Rows are points. Each copy is the shape, with its points in the same order, stretched, turned, moved and blurred by noise. Some copies are also mirrored. Which?
(in the rows, 128 means zero)

Shape (7 x 2):
[[ 90 145]
 [155 118]
 [157  89]
 [184 138]
 [183 138]
 [163 152]
 [104 138]]
Copy 1 (7 x 2):
[[132 168]
 [124 108]
 [106  99]
 [144 100]
 [142  97]
 [150 114]
 [134 154]]
Copy 1 is: only turned
Copy 2 (7 x 2):
[[ 99 120]
 [157 158]
 [177 145]
 [164 191]
 [163 186]
 [142 183]
 [118 130]]
Copy 2 is: only turned
Copy 3 (7 x 2):
[[156 181]
 [117 110]
 [ 91 102]
 [131  85]
 [134  88]
 [146 116]
 [145 170]]
Copy 3 is: only turned
Copy 4 (7 x 2):
[[123 178]
 [139 106]
 [174  84]
 [108  94]
 [101  95]
 [ 94 118]
 [128 154]]
Copy 4 is: mirrored

Shape (9 x 3):
[[147 188 155]
 [139 181 164]
 [123 105 125]
 [121 130 167]
 [151 107 118]
 [120 146 114]
 [142 163 163]
 [135 122 152]
 [126 156  79]]
Copy 1 (9 x 3):
[[128 127  36]
 [115 117  41]
 [120 140 147]
 [ 90 107 105]
 [156 148 151]
 [127 157 101]
 [118 114  66]
 [117 119 121]
 [155 191 100]]
Copy 1 is: mirrored
Copy 2 (9 x 3):
[[ 71 122 164]
 [ 76 107 160]
 [151 126 119]
 [126  88 139]
 [158 156 142]
 [ 95 138 111]
 [105 112 158]
 [139 114 147]
 [ 74 174 103]]
Copy 2 is: only turned

Shape (7 x 4):
[[143 187 113 120]
 [102 118 130 156]
 [103 109 103  99]
 [161 102 152 125]
 [127 186 155  99]
 [126 138 132 149]
 [170 107 163  84]]
Copy 1 (7 x 4):
[[104 121  82  69]
 [143 153 151 140]
 [169 134 113 118]
 [122 101  99 185]
 [111  82 124  70]
 [121 140 125 129]
 [126  63  89 175]]
Copy 1 is: mirrored
Copy 2 (7 x 4):
[[144 176 139 181]
 [111 145 125  81]
 [ 77 141 142 113]
 [146  95 140 131]
 [141 186 189 163]
 [127 147 130 120]
 [140  92 185 161]]
Copy 2 is: mirrored
Copy 3 (7 x 4):
[[159  98 173  87]
 [119 124 115 160]
 [152 116 105 106]
 [ 90 122 113 117]
 [151 140 174  84]
 [122 115 136 139]
 [ 98 138 118  77]]
Copy 3 is: only turned
Copy 4 (7 x 4):
[[156 107 182 104]
 [147 138 106 171]
 [132  78  86 130]
 [ 76 160 120 113]
 [113  88 194 139]
 [143 139 134 147]
 [ 41 128 132  98]]
Copy 4 is: mirrored

Shape (10 x 6):
[[106 101 110  97 132 165]
 [ 99 136  93 153 134 127]
 [167  93 138 125 149 122]
 [120 102 198 138 136 103]
 [ 99 170 123 132 132 168]
 [129 101 146 130 105 118]
 [ 80 129 100 133 137 193]
 [156 115 133 121 150  66]
 [ 76 167 151 110 128 131]
 [120 160  71 118 107 148]]
Copy 1 (10 x 6):
[[106  69 149 124  68 143]
 [113 130  96 124  75 151]
 [115  87 138 105 148 156]
 [139 109 166 175 149 159]
 [ 88 132 143 130  70 118]
 [150 106 164 125 118 156]
 [ 81 104 136 129  50 154]
 [143 107 106 124 149 127]
 [119 120 146 173  78 104]
 [110 126 120  87  59 116]]
Copy 1 is: only turned
Copy 2 (10 x 6):
[[ 71 159 155  87  99 114]
 [144 173 138  85 132 118]
 [110 137  98 159 138 146]
 [131 151 163 164 216 113]
 [146 181 195  99 102  93]
 [114 122 140 119 168 106]
 [ 97 208 171  84 100  95]
 [148 112 109 138 150 167]
 [149 163 235  91 137 100]
 [136 129 156  61  66 108]]
Copy 2 is: only turned
Copy 3 (10 x 6):
[[130  89 121 124 145 175]
 [161 133 138 178 115 143]
 [ 68 136 129 124 112 153]
 [107 163  80  99 139 145]
 [168 123 156 123 162 112]
 [135 120 104 108  96 141]
 [166 117 163 142 158 174]
 [ 75 139  84 154 108 116]
 [174 123  93 113 179 103]
 [173  81 155 149 108 102]]
Copy 3 is: only turned
Copy 4 (10 x 6):
[[153 112 127  80 143 123]
 [116 132 100 130 161 158]
 [114 121 184 103 105  98]
 [131  86 179 148  93 106]
 [149 128 131 138 176 169]
 [145 115 140 112  93 132]
 [138 103 113  97 178 169]
 [112 146 156 140 112  78]
 [164 120 121 158 163 141]
 [153 169  93 109 165 167]]
Copy 4 is: mirrored

Shape (12 x 8):
[[ 93 101 145 131 139 125 123 155]
 [ 83 135 165 173 105  90 113  71]
 [144  93 144 142 149 174 127 139]
 [120  95 164 128 122 152 114 150]
 [155 175 124  98  85 130 143 140]
 [120 155 120 158 101 127  72  84]
 [113 105 157 103 162 176 110 125]
 [110 101 138 115 154 150 120 148]
 [102 114 136 120 111 167 129 167]
 [127  84 121 112 148 126 135 143]
 [105  87 131 112 114 159 135 123]
 [ 90 158 127 189 133 119 116  65]]
Copy 1 (12 x 8):
[[127 131 119  92 154 102  94 141]
 [ 98 164  65  48 123 101 137  46]
 [117 139 130 156  91 113  92 153]
 [144 168 128 136 145 121  82 145]
 [149 112 130 159 173 181 159  94]
 [138 178  56 118 105 114 152  74]
 [149 143 137 118  92 115  99 128]
 [132 131 128 115 119 104  98 146]
 [153 131 132 143 161 104  87 133]
 [121 118 138 126 132  94 130 151]
 [152 144 123 146 121  72 126 110]
 [ 86 135  47  67  86  95 146  47]]
Copy 1 is: mirrored
Copy 2 (12 x 8):
[[141 100 149 175 133 171 110  97]
 [152  44  63 156 189 123 147 137]
 [148 130 160 156 110 155 167  90]
 [139 128 133 180 137 144 129  85]
 [ 69 197  86 123 143 107 104 105]
 [117 105 107 162 183  67 177 163]
 [135 115 131 204  79 146 169 113]
 [132 119 151 181 101 162 136 113]
 [118 156 137 180 162 157 115 104]
 [146 124 164 146  89 166 114 119]
 [151 142 122 166 127 147 136 141]
 [138  47  96 143 180 117 187 168]]
Copy 2 is: mirrored

Shape (15 x 9):
[[ 97 159 100 157 163 154  97 117  82]
 [120 165 142 120  82 178  63 137 122]
 [121 106 124 115 135 138 118 106 142]
 [ 92 136  98 166 110 128 134 128 104]
 [ 86 143 118 148 127  89 124 200 104]
 [175 126 170 158 115 104 184 108 135]
 [148 130 109 122 141 113 114 127 137]
 [108  77 146 109 167  58 165 101 174]
 [102 130 130  78 119 110 129 104 146]
 [125  86 160 121  98 160 114 109 113]
 [148 102 130 122 138 157 139 112 107]
 [109 136  99 140 134 104 155 124 192]
 [122 139 122 137 120 130  85  89 179]
 [113 134 120 113 143 116 160 117 164]
 [108 100 194 100 110 167  98 104 182]]
Copy 1 (15 x 9):
[[155  71 135  89 156 137  99 178 106]
 [ 88  65  75 103  95 173 141 215 161]
 [152 129 128 157 144 141 107 143 146]
 [174  66  98  95 100 114  83 129 133]
 [127  50  79 149  85  94 102 137  86]
 [103 169 134  87  97 127 135  34 120]
 [137 125 140 166 111 153 133 133 105]
 [195 208 127 207 173  88 119  83 113]
 [166 128  96 177 143 133 176 132 169]
 [103 110  91 129 150 151  81 112 179]
 [104 111 148 135 150 153  98  96 148]
 [197 139 133 149  77  93 130 151 121]
 [184 157 117 139 110 149 130 201 120]
 [166 137 132 148 112 108 149 128 140]
 [103 161  86 145 153 127 116 192 186]]
Copy 1 is: mirrored
Copy 2 (15 x 9):
[[143  68 150 181 151 119 135 124 118]
 [101 122 115 186 182 157  87 155 119]
 [131 135 124 128 131 121 100 110 130]
 [103  98 105 133 122 121 126 139  70]
 [113  66  91  96 137 145 144 120 113]
 [ 76 170 141 106  74 131 136 114 145]
 [145 139 140 117 125 147 115  95 135]
 [123 148 108  57 113  93 127  41 156]
 [126 153  95 109 172 119 124  88 112]
 [105 144  76 158 129 109  91 151 119]
 [138 140 135 136 129 116 104 141 132]
 [107 127 143  85 127 134 113  78 100]
 [120 149 140 157 142 151  80  75 128]
 [122 141 138  92 141 115 121  88 124]
 [ 87 159 103 160 159 109  52 112 153]]
Copy 2 is: only turned
Copy 3 (15 x 9):
[[121 117 130 146  72  90 178 159 163]
 [ 74  79 114  84  81  81 106 119 200]
 [130  84 131 149 119 123 131  91 118]
 [125 118 143 108 147  88 189 151 150]
 [105 133 145 125 206 138 184 177 197]
 [104 149 106 125 159 128  96 147  44]
 [138 140 121 140 125 140 136 107 131]
 [168  72 139 165 186 201 152  95  52]
 [153  50  88 130 141 136 142 111 121]
 [ 74  65 129 145 115  94 122 102 111]
 [108 112 124 176 111 100 125 107  97]
 [186 113 155  97 174 137 133 107 118]
 [149  94 138  77  90 132 124  81 139]
 [167  94 123 134 162 137 128 116  99]
 [ 88  15 145 109 113 125  71  81 104]]
Copy 3 is: only turned
Copy 4 (15 x 9):
[[127 162  92  83 174 129 140 125 150]
 [123 126  76  87 103 128 213 133 119]
 [148 137 107 126 128 146 115 121 127]
 [106 145 116  86 161 124 112 145 148]
 [ 82 120 145 120 165 114 128 163 209]
 [112 165 192 170 128 145 119 135  96]
 [124 111 123 136 144 126 138 110 135]
 [112 135 139 194 144 171  43 128 152]
 [107 129  92 159 122 133 103 118 132]
 [158 165 126 109  87 151 130 118 128]
 [169 161 137 121 115 126 122 120 123]
 [105 100 112 142 165 140 106 173 111]
 [119 109  76 109 139 167 148 118  94]
 [115 131 112 159 149 133 105 161 120]
 [152 152  87 136  83 179 151 150 102]]
Copy 4 is: mirrored
